Rows are points. The points of each table are mixes of a few directions, plus a little noise. How many directions does each table use, and how many do they share? Where both have some left over, give the other angles between the two spaces (their principal angles), to ten degrees, smallest first.

First:
[[-23  -1]
 [-43  -3]
 [ 94   5]
 [-30  -1]]
Second:
[[ 59 -88]
 [-23  36]
 [ 30 -45]
 [ -7   9]
 [-30  46]
 [-27  39]
 [ -3   2]]
Directions: first 1, second 1, shared 0; angles 60

First, 5 rows:
[[-21  -1 -30  31]
 [  4  -9   3   4]
 [ 32 -59  33  13]
 [-11   8 -13   7]
 [ -5  60   8 -56]]
Second:
[[ -6   3   9  -4]
 [-11   5  20  -9]
 [  7  -4 -15   7]
 [ 48 -22 -95  49]
 [-20   9  40 -20]
 [  4  -2  -9   5]
 [-25  10  50 -24]]
Directions: first 2, second 1, shared 0; angles 50

First, 6 rows:
[[ 35 -12   3  -6 -10  15]
 [ 40   0 -10  19  -2  16]
 [-71  43 -25  49  33 -26]
 [-74  -2  21 -40   4 -32]
 [ 40 -11   2  -3 -10  15]
 [ 28 -17   9 -19 -14  11]]
Second (9 x 6):
[[ 44  62   1  -2  33 -95]
 [-55 -33  -3   8 -15  54]
 [ 38 -22   5  -9 -17  28]
 [ 23  27   1  -2  14 -42]
 [-58 -33  -4   8 -16  56]
 [  2   4   0  -1   2  -6]
 [-24 -25  -1   2 -12  40]
 [ 32  12   2  -5   4 -22]
 [ -2   8  -1   1   4 -13]]
Directions: first 2, second 2, shared 1; angles 80

First, 9 rows:
[[ -2 -25   9   4 -43  18   9  18 -22]
 [  7  -3   3  -7   0   8   0  -2  -3]
 [-40  71 -28  31  83 -88 -19 -23  64]
 [ 38 -36  18 -32 -26  58   6   2 -37]
 [-26  -5  -2  22 -32 -16   7  17  -2]
 [-16  -5   0  12 -23  -7   4  10  -2]
 [  0  30 -11  -2  48 -23 -12 -18  26]
 [ -7  -8   2   6 -22   2   5   8  -6]
 [ 43 -15  10 -38  11  47  -2 -14 -20]]
Second, 9 rows:
[[-58  41  11  35 -10   3  23 -13   4]
 [  0  -1  -1   0   0  -1   0   0   0]
 [ 38 -27  -6 -25   8  -1 -14   8  -5]
 [ 49 -34  -8 -32   6  -2 -19  10  -6]
 [ -1   0   0   2   1  -1  -3  -1   1]
 [-37  27   6  23  -6   2  14  -8   4]
 [-90  66  18  55 -16   2  34 -18   8]
 [ 95 -69 -18 -60  16  -3 -38  21  -9]
 [  0  -1   1   1   2  -2   0   1   2]]
Directions: first 2, second 1, shared 0; angles 50

First, 8 rows:
[[ -9 -48 -17 -30  10  14  61 -17  12 -19 -60]
 [ -5 -19  -8 -13   5   5  25  -7   6  -8 -24]
 [  3  19   7  12  -4  -7 -24   7  -5   8  24]
 [ 13  69  23  44 -15 -19 -88  23 -16  26  84]
 [ 12  64  22  42 -13 -17 -85  22 -15  26  80]
 [ -8 -45 -15 -27   8  14  58 -15   9 -16 -56]
 [  7  34  11  22  -6  -9 -45  11  -8  14  42]
 [-15 -75 -27 -48  14  20  95 -25  17 -28 -91]]
Second, 10 rows:
[[ -6 -32 -38 -46  -2  32  43  -4  36 -12 -38]
 [ -9 -40 -47 -55  -3  40  53  -5  45 -16 -46]
 [-11 -44 -52 -60  -2  43  57  -7  48 -18 -51]
 [ -5 -19 -20 -25  -1  17  23  -3  22  -8 -21]
 [  5  26  30  37   2 -24 -34   4 -29   9  30]
 [-10 -36 -43 -49  -2  36  47  -5  39 -14 -42]
 [ 12  47  56  65   1 -45 -61   7 -53  18  54]
 [  0   2   2   1   0  -2  -3   0  -1   1   2]
 [ 12  56  68  79   3 -56 -75   9 -64  22  66]
 [  9  37  44  52   2 -36 -50   6 -41  14  43]]
Directions: first 1, second 1, shared 0; angles 30

First:
[[ 48 -24  35 -23  20   6  12  -9  33  -4 -42   5 -40 -24]
 [-39 -42  19 -12  -1 -14  30  42  47  22  -5  17 -55 -24]
 [  1 -62  25 -22  38   8   5  51  -7   3 -41   6  -5 -40]
 [ 26  29  -9  20  -7 -15 -33 -36   2   8  17  10  32  18]
 [ 18 -32 -23  -1 -25  -7  -5  34 -11  -9   8  11 -37   3]
 [ -8  90 -54  31 -40  10 -23 -60 -58 -20  58 -26  59  60]
 [  8  -1 -10   2  25  12  52  -4  23 -13 -53 -23  10   9]
 [-20 -23  54 -45   3  20  -2  19  -7  -2  11   8 -55 -44]
 [-35  61 -41  45 -14 -23 -34 -31 -18  19  51   0  83  44]]
Second:
[[ 39  31   7 -24 -29 -14 -34 -24 -39  11  -6  38  34 -32]
 [ 25   8  36   5  21 -18 -81 -19 -15  28  27  -2   7 -17]
 [ 35   3   8 -22 -27   7 -28 -26 -25 -16   7  66  50 -20]
 [ 26  41   6   0   2 -20 -40 -15 -37  33  -4 -40 -14 -11]
 [  3  15  20  -8  -4 -32 -38  -1  -3  43   2  16   8 -35]
 [-37 -41 -40  14   7  50  92  20  34 -67 -10 -19 -24  51]
 [ 16  26  12 -18 -23 -29 -28  -9 -18  35  -9  24  16 -38]
 [-24 -39 -12  24  32  33  33  15  31 -40  14 -27 -21  47]
 [-26 -23 -46   9   0  50  95  18  18 -68 -17 -29 -21  52]
 [-62 -50 -17  20  23  19  69  40  61 -21  -1 -18 -33  34]
 [  1  26  21  -2  -1 -46 -42   2  -8  64  -4 -14 -10 -35]]
Directions: first 6, second 4, shared 2; angles 80, 90

First, 9 rows:
[[-35   3  -3 -14 -30 -27 -11 -15   5   3 -26   7  16 -26 -19  -2  -2   7]
 [ -7   0   3  16 -11  11   8 -11   3   8 -14   2   1  -2 -12  -5  -4  -1]
 [-25   2   1   0 -23 -10  -3 -15   5   6 -23   6   9 -15 -18  -4  -4   1]
 [-43   3   8  32 -46  12  14 -34  11  23 -56   9  11 -23 -44 -13 -13  -2]
 [ 24  -3  -3  -7  22   4  -1  16  -3  -9  24  -4  -6  15  19   4   5  -1]
 [  9  -2   0   2   9   5   0   5  -1  -1   8  -4  -3   6   6   1   1   1]
 [ -3   0   6  28  -9  25  16 -12   4  13 -17   3  -2   2 -14  -7  -5  -5]
 [ 14  -1   3  12  12  17   6   5  -2   1   8  -2  -7  11   5  -1   1  -4]
 [ 67  -5 -16 -69  74 -37 -33  58 -22 -40  95 -14 -16  35  75  25  23   6]]
Second:
[[-49  14  -6  25  18  45 -23 -23   1 -43  13  17  13   1 -10   3 -35  -3]
 [  7  -7   9  10  -7  18  18  12  -7  -1  -8 -13  12   8  17  15  -5   6]
 [ -1  32 -11  -9   0 -31 -27  -7  16   4   1  21 -11 -22 -32 -23   0   4]
 [ 51 -45  18 -11 -17  17  53  35 -20  35 -20 -30   6  31  33  25  36   3]
 [-28  34  -8   0   5   6 -31 -15   8 -15 -10  29   9 -10 -36 -11 -21   7]
 [  9  41 -11  18   0 -44 -25  -7  27  -8  32   5 -21 -42 -10 -28  -7   6]
 [ -2 -26   6 -16  -7 -36  16  -1 -13  13 -12 -25   0   3  32  11   1  -5]
 [ 16 -43  -1 -20   3  22  23   5 -15  15   8  -3 -11  32   7   5  33 -18]]
Directions: first 2, second 5, shared 0; angles 30, 60

First, 11 rows:
[[ 71 -29 -16  28  45 -22 -24   9  49   5 -27  27  21 -13  -6  64  20  37
  -60  65]
 [-58   1   0 -70 -46 -12  16   6 -14 -20   6  -8 -37  24   0 -23   8 -24
   38 -59]
 [ 29 -18   7  21  -8  42 -12   3 -21 -19   4 -35   3 -22 -32  -2  15 -18
    5   4]
 [ 40 -10   7  51  15  38 -16  -2 -12  -2   2 -22  19 -28 -20   5   2  -1
   -9  31]
 [-61  24   4 -22 -13 -12  16  -6 -10   4  11   8 -10  20  20 -30 -17  -6
   29 -33]
 [-19 -27  10  32  20  37 -18   2  -4 -34  -6 -12   7 -13 -22  11  19  11
   33  21]
 [  4   5  -1  -5  -8   0   4  -3  -5   6   4  -4  -1   2   2  -9  -5  -6
   -3  -7]
 [-67  26  13 -18 -29  11  21 -10 -36   0  22 -13 -14  12  14 -48 -18 -22
   49 -47]
 [ 88   3 -27 -10  18 -56  -2   5  45  40 -18  35   9   5  18  42  -5  21
  -86  34]
 [ 28   6 -11   7  26 -37  -2   0  33  24 -11  32  15   4  20  26  -8  25
  -41  29]
 [-56  18  10 -15 -22  13  14  -7 -26  -4  14 -13 -12   9   6 -34  -9 -18
   41 -36]]
Second:
[[ -4  27   9  65  52  -7   0 -14  13  33   4  29  40  -7  33  -1 -32  31
  -14  44]
 [ -2   8   2  20  16  -1   0  -4   4  10   1   9  12  -2  10   0 -10   9
   -4  13]
 [  6 -39 -12 -95 -77   9  -1  21 -20 -50  -6 -43 -59  10 -49   2  49 -47
   21 -65]
 [  5 -32 -10 -76 -61   7   0  16 -15 -39  -4 -34 -47   8 -39   2  39 -37
   17 -52]
 [  2 -17  -5 -39 -31   4   0   9  -8 -20  -3 -17 -24   4 -20   1  20 -19
    9 -26]
 [  2 -11  -4 -27 -22   3   0   6  -6 -14  -1 -12 -16   2 -14   1  13 -13
    6 -19]
 [ -3  24   7  56  45  -5   0 -12  11  29   4  25  35  -6  30  -1 -29  27
  -13  38]
 [ -4  28   8  67  54  -6   1 -15  13  35   4  30  41  -7  34  -1 -34  33
  -15  46]
 [ -2  12   4  29  24  -3   0  -6   6  16   2  14  18  -3  15   0 -15  15
   -6  21]]
Directions: first 4, second 1, shared 1
